Rows are points. Examples show where two turns around zero, p and q, send a point. Write where each new point lands after one turn and then the other. Backwards means that the second turn is done in reverse. Each puzzle has new turns, and all numbers are rounded.

Turn p:
[232, -15] => [232,  15]
[-273,  -65] => [-262,  -99]
[41, 80] => [30, 85]
Turn q:
[ 130, -222] => [ 189, -175]
[-223,  213] => [-275,  139]
[146, -31] => [149,  13]
[-53,  40] => [-62,  23]
Where do these land?
p, then q: [-199,  111] => [-227,   20]
q, then p backwards: [ 172, -154] => [ 195, -123]
p, then q: [  31, -247] => [ 130, -213]
p, then q: [-93, 214] => [-173,  157]
p, then q: [89, 76] => [ 50, 106]

Turn p:
[  1,  68, 105,  82] => [ -6,  45, 111,  89]
[ 174, -164, -174,  -70] => [ 176, -129, -202,  -63]
[  -6, -154, -159,  127] => [ -24, -113, -197,  113]
[-19, 162, 429, -13] => [-14,  65, 454,  17]
[ -58,  277, -177, -131] => [ -34,  308, -102, -149]
[ -91, -189,  -24,    4] => [ -97, -176,  -64,   -8]
Turn q:
[ 61, -40,  -4, 369] => [-43, -33, -25, 371]
[ 108,  116,  122, -322] => [ 200,   97,  137, -275]
[ 139,  -30,  117, -217] => [ 191,  -48,  123, -165]
[-16, 112, -93, 268] => [ -80,  122, -103,  248]
[  28,  -67, -113, -223] => [  80,  -73, -104, -213]
[-87, -12, -42, 224] => [-145,    1,  -51,  190]
[-233,  -79,   12, -100] => [-203,  -66,   21, -157]
Where do these land?
p, then q: [-135,  -29,  -52,  -49] => [-108,   -6,  -46, -102]
p, then q: [ -28,   26, -108,  413] => [-173,   76, -145,  356]
q, then p backwards: [188, 260, -50, 108] => [179, 238, -98, 138]
q, then p: [-26,  74, 126,  40] => [-31,  47, 136,  44]
p, then q: [ -28, -145,   21, -363] => [  93, -163,   30, -344]
q, then p: [  29, -187,   64, -149] => [  62, -208,   32, -118]

Turn p:
[-247,  171, -115, -164,  -66, -138,   54,  -34] => [-239,  154, -139, -166,  -40, -147,   59,  -59]
[229,  54, 180, 102,  44,  37,  30,  43] => [221,  72, 165, 116,   4,  34,  30,  85]
[ -75,    1,  -38,  255, -205, -136,   63,  337] => [-107,  -55, -115,  255, -190, -158,   41,  308]
[ -47, -325,  -68, -160,  -75,   48,  102,    8] => [ -23, -338,  -28, -178,  -62,    9,   66,  -29]
[ 285, -150,   38,   15,   56, -197, -382,   14] => [ 316,  -88,  -28,   73,  103, -153, -382,  -16]
[ 113, -199,  137,  283,   35, -150,   73, -138] => [ 140, -169,  119,  302,   64, -130,   87, -130]
[-112,  175,  -50, -361,  -26,  186,   12, -154] => [-105,  176,   -9, -376,  -58,  161,   17, -148]
[-183, -159,   94,  -40,   -3,  240,   24, -123] => [-167, -158,  167,  -65,  -48,  189,   10, -139]
[-93,  65, -27, -30, 148,   6, -11, 247] => [-123,   42,    3,  -48,  119,   -5,  -37,  250]
[ 130,  367, -151,  101,   90,  105,   33, -200] => [  87,  364, -137,   88,  106,  200,  108, -122]
Turn q:
[ -16,  -34, -280,  131, -230,   90,   61, -120] => [ -33,  -75, -262,   94, -258,  109,   81,  -86]
[   0,  121,  188, -222,   51,  -55,   91,  -60] => [   3,  169,  162, -180,  101,  -60,   97,  -80]
[-181, -109, -268,  177,  -19,  -58,  197,   27] => [-180, -192, -221,  135,  -54,  -12,  210,   87]
[ 403, -101,   65,  -69,   66, -277, -317, -245] => [ 392,  -19,   -8,   18,   89, -315, -265, -302]
[  82, -172, -166,    9,  -24,  122,  137,   89] => [ 117, -176, -119,  -19,  -51,  131,  123,  110]
[  83,  230,  188,   25,  270,   59, -119,  -86] => [  52,  245,  142,  116,  269,   55, -123,  -84]
[ -50, -186,    7,  194, -132,   11,   66,  -28] => [ -36, -200,   44,  143, -174,    8,   61,   -8]
[-183,   59,  147, -218,  121,   71, -165,   65] => [-158,   63,  139, -214,  169,   62, -175,   13]
[-206,  125, -197,  146, -125,   49,  183,  297] => [-234,   46, -161,   66, -152,   76,  145,  347]
[  67,   67,  317, -173,   21,  -13, -134,   60] => [  76,  138,  285, -157,   59,  -55, -156,    1]
Where do these land?
p, then q: [ 84,  74,  15, 113, 110, 201, 306, -63] => [ 59,  63, 124,  89,  34, 231, 292,  72]
q, then p: [  88, -143,  148,  -10,   39, -144,  148, -221] => [ 149,  -62,  141,   48,   55, -143,  186, -192]
p, then q: [ 205, -150,  -11, -228,  -38,  265, -123,  205] => [ 249,  -90,   42, -276,  -69,  182, -206,  131]
p, then q backwards: [ 265,  226,  200, -129, -144, -110,  -44, -116] => [ 334,  175,  164, -110, -186,  -77,  -28,  -63]
p, then q: [-108, -170, -250,   82,  255, -108, -177,  185] => [-101, -260, -168,   59,  291,  -22, -183,  155]
q, then p: [-209,  109, -176,  -42, -168,   38, -150,  -96] => [-233,   42, -197,  -80, -104,   61, -102, -154]
q, then p: [  17,  183,  254, -137,  -11,   96, -154,  -45] => [  19,  273,  190,  -83,  -33,   38, -160,  -79]
q, then p backwards: [-158,  -29,  -61,  222, -149,  -30,  -88,  -20] => [-182,  -59,  -14,  166, -193,   -6,  -83,   41]
p, then q: [-185,  -99, -120,  128,  107, -208,  280,  171] => [-181, -207,  -44,   66,  123, -161,  259,  217]

Turn p:
[ 104, -173, -111,  -15,  117,  243,   24,  -27,   36,   36,  -59] => [ 161, -139,   52,   51,  146,  218,  -72,   29,   25,  -65,  -57]
[  23, -210,  189,  106, -314, -157,  -66, -103,   80, -281,  -79] => [-111,  -72,   76,  216, -280, -217,  -75, -153,  158, -267,   29]
[ 170,  380,  107,  217, -104,   -7,   84,  364, -568,  258,  -34] => [ 157,  188,  -65,   18, -225, -162,  177,  418, -625,  167,  -85]
[ -10,   28,  -58,  -17,  -35,   -1,   48, -396,   47,  122,    2] => [  65,   47,  -41,  110,  -10,  122,  -72, -326,   24,  179,   52]
[-169,  -19, -158,    1,    6,   69,  107, -120,   40,   -3,  163] => [ -78,  -35, -163,   34,   78,  181,  106, -100,   61,   41,  111]
[  67,  228, -107, -179,   46,  125,  -38,  159,  129,  -55,  -74] => [  99,  141,  -54, -290,   -9,  110,  -50,  130,   96,  -42, -102]
[ -43, -241,  -92,    9, -108, -251, -114,  -31,  214,   70,  -70] => [ -89, -191,  -53,  110,    5, -193, -101,  -86,  277,   92, -117]
[ -53,  -64,  173,  221,  187,   31,   49, -114,  145,  108, -198] => [ -63,  125,  267,  234,  155,   52,   -8,  -62,   40,   59, -165]
[ 155, -285,  402,   -5,  -16,  -92,  -43, -198,  171,   -6,   53] => [  52, -102,  416,  172,  -46, -173,  -59, -178,  181,  -24,  180]
[-162,   28, -157,  -69,  113,  139, -256,  -43,   86,  -37,  118] => [-148,    8, -120, -107,  152,  170, -218,   59,   99,   21,  133]
[ 152,  355, -119,  208,   -4,  -85,  148,  300, -210,   72,  158] => [ 168,  246, -255,  -18,   -8, -149,  258,  312, -236,   68,   10]
[-201,   20,  -19, -284,  -59,   66,   73,  195,  -51,  -83,   57] => [-153, -133,  -42, -307,  -97,  106,  141,   66,   -6,  -58,   19]
[ -34,  -47,  -50, -193,  172,  -80,  -16,   14, -120, -200,  -39] => [ -61,  -82,  -17, -223,  140,  -65,  -27, -108,  -96, -171,  -10]
Turn q:
[ 181,  127,   60,   -1, -235,  -14, -154, -159,  244,   20,  -77] => [ 189,  104,   54,   29, -249,   14, -122, -161,  235,  -40, -111]
[ 106,   89, -252,  278, -178, -142,  -51,  129,   48,  -38, -115] => [ 171,  -78, -187,  230, -216, -146, -131,  181,   -9,    8,  -83]
[-325, -194,  -97,  105,   18,  234,  193, -136, -232,  -30,  133] => [-269, -156, -126,  165,   98,  254,  209,  -75, -196,  -11,  211]
[   2,  -30,  223, -229,  151,   50,  138,  -89, -209, -212,  240] => [ -46,  129,  138, -225,  198,   41,  130, -127, -205, -189,  249]
[ -89, -313,   90,  194,  -58,  109,  207,  120, -125,   82,   63] => [ -78, -312,  147,  118,   -2,  101,  255,  108, -131,   22,   82]
[-261,  123, -182,  -36, -171, -178,   50,   60,  203,   37,  -28] => [-183,   65, -223,   70, -173, -153,   32,  113,  257,   26,   44]
[-153, -149,  -97,   13,   46,  349,    8,  156, -149,   30,  221] => [-194, -192,  -30,  -91,   26,  334,   -6,  136, -185,   49,  155]
[ -29,  -79,  123, -175,  440,   90,   36, -289, -103, -138,   89] => [ -55,  127,   72,  -86,  496,  121,    3, -238,  -81,  -98,  107]
[ 158,  102,   21,   94,   34, -198, -113,   52,  221,  183,   36] => [ 210,   55,   88,   25,  -29, -129, -120,  103,  225,  188,  -15]
[ 109,  180,  -54,   32,  -36,  -17,   83,  146,  255,  -52, -216] => [ 100,  126,  -49,   48,  -84,  -47,  -20,  222,  171, -126, -240]
[  97,  279,  140,   55,  -22,  -94, -127,    9,  -70,   92,  -93] => [ 100,  246,   98,   21, -112, -110,  -77,  -17,  -78,  158, -122]
[  -5, -199,  -24, -297,  226,   10,   67, -182, -206, -205,  247] => [ -46,  -53,  -68, -253,  332,   29,   43, -221, -146, -171,  278]
[  -9,   37,   34,   70, -129, -180, -283,  161,  185,  -39, -267] => [ -55,  -28,   84,   86, -189, -256, -258,   56,  143,   -9, -244]
[ 219,   26,   12, -103,  -85,  -21,  -52,   22,  -63,  272, -234] => [ 159,  -34,    1, -139,  -94,  -55,   65,  -78,    1,  195, -312]
Where do these land?
q, then p: [135, -97, -83, 130, 129, -55, 235,  90, -29,  57,  44] => [186, -96,  41,  23, 174, -81, 173, 135, -45, -71, -51]
p, then q: [ -56,  -65,  -27, -119,  155,  -34,  177, -189,  -22,   90, -125] => [  22,   28,   25,   47,  192,  108,  130, -234,   -5,   42, -112]
p, then q: [-267, -114,  -22,  -38,   40, -195,  -45,  125, -253,  -94,  -60] => [-317, -126, -130,   39,  119, -200,   90,  -81, -115,   -7,   58]
p, then q: [ 180,  -38,   53,  -58,  -69,  -90, -134, -184,  240,   78,  346] => [ 244,   -7,   99,  -54,  -25,   41, -106,   14,  315,  142,  287]
q, then p: [-219,   42, -172, -135,   -5,   68,  -26,  128,   96, -170,   -8] => [-246,  -31, -199, -142,   27,   80,  -40,   78,  106,  -97,  -27]
q, then p backwards: [  48,   44, -213,  141, -369,  -44,  -42,  161,  -25,   -8, -147] => [  78,  -27,  -93,   52, -436,  -46,  -34,  123, -130,   31, -113]
p, then q: [ -88, -295,   23,  -79,  -43,  199,  135,  -31,  -18,    0,  -46] => [ -68, -214,  155,   79,   47,  193,   89,  -80,  -28, -170,  -18]
q, then p: [-317,   -7, -187,  151,  254,   46,  -83, -132, -106,  102,  122] => [-151,    5, -119,  146,  313,  182,  -27,  142,  -91,  241,   98]
q, then p backwards: [ -90, -117,  -72,   89, -101,  316, -112,   12,  -76, -265,  -84] => [-165, -155,  -53,   42,  -98,  238,  -74,  -77, -211, -180, -173]
q, then p: [ 225,  219,  328,   60,  266, -100, -127,   84,   87,  360,  -20] => [ 182,  225,  412, -128,  -48, -144,  -45,  139,  -51,  347, -119]
q, then p: [ 171,  -53,    0, -273,  130,  224, -143, -138,  -43, -144,   59] => [  63,  -11,   78, -231,   76,  182, -265, -167,  -70, -130,  130]
p, then q: [  62,  233,  207,   44, -379,   13,   68,  181, -232,    4,   16] => [  36,  -10,  -79,  -69, -464, -144,  203,   73, -195,  -25,   65]
q, then p: [ 215,  249,  165,   88,   -8, -348,   97, -107,  381,   -9,  -99] => [ 218,  426,   66,   19,  -65, -326,   42,    6,  290,   -3, -100]
